Each row is a point. A path goes straight from each point to the next, and from the last back to the first. The post is the endless flat space through its rows: a point in 2 columns, a line in 3, a plane in 4, and so on, so that a path can go around it. Count how often the path circles the post. Going back the other way cancels.

Post, 2 rows:
2, -31, -2
17, 41, -3
Path:
-14, -76, -37
45, -11, -18
62, 16, 36
33, 4, -32
34, 26, 2
16, -5, 23
-27, -8, 15
0, 68, -31
40, 6, -11
54, 13, 37
0, 0, 41
14, -36, 9
45, 36, -20
37, 67, -8
22, -36, 36
15, 95, 33
-22, 27, -33
-42, -24, -42
12, 5, -44
43, -24, 15
28, 11, 30
43, 33, -3
-7, -3, -40
Times around: 2

Post (8 x 9):
19, -17, 34, 24, -16, -26, 18, 25, 12
-33, -9, 4, 41, 27, -94, 5, 39, 0
20, -7, 24, 0, 8, 1, -5, 3, 0
66, 33, -1, 31, -22, 2, 18, -38, 10
-5, 17, 6, 31, -13, -8, 21, 6, 18
-19, -6, -30, -14, -4, 1, 6, -27, 14
-23, -40, 19, 17, -6, -13, -12, 12, -13
22, 24, 6, 13, -28, -34, -15, -21, 27
Path (22 x 9):
35, -1, 21, 4, -24, -8, -4, 19, 34
-15, 52, -14, 64, -32, -47, 20, 21, 8
-58, -10, 6, 22, 3, -39, -4, 47, -19
19, 17, 51, -11, -22, -61, -58, -15, 8
15, -5, 10, 34, -14, -14, 1, -31, 27
12, -13, -19, 33, 92, -57, 0, 26, -26
5, 13, -7, 46, 67, -36, 18, 29, -37
-21, -6, 13, 26, -8, -85, 2, 16, 1
31, 18, 17, 39, -95, 3, -8, -62, 46
-18, 18, 16, 43, -12, -20, 7, -10, 17
41, -15, -3, -40, -46, -7, 0, -37, 2
25, 26, -30, -18, 14, 17, 46, 5, 15
32, 21, -16, -3, -36, 15, 64, -23, 8
-11, -11, 37, -2, -73, -17, -44, -23, 35
59, 8, 17, 74, -21, -12, 37, 1, 16
-13, -8, -45, 50, 38, -62, 12, -5, -10
-24, -35, 26, 48, 31, 1, 56, 13, -9
28, -5, 64, 37, -25, 45, -6, 23, 24
14, -19, -8, 22, 8, -5, 29, 39, 8
12, -8, -3, 38, 7, 16, 24, 17, 5
29, -18, 29, 19, 72, -40, -9, -10, -12
8, 0, 22, 17, 59, -22, -2, 23, -6
Times around: 2
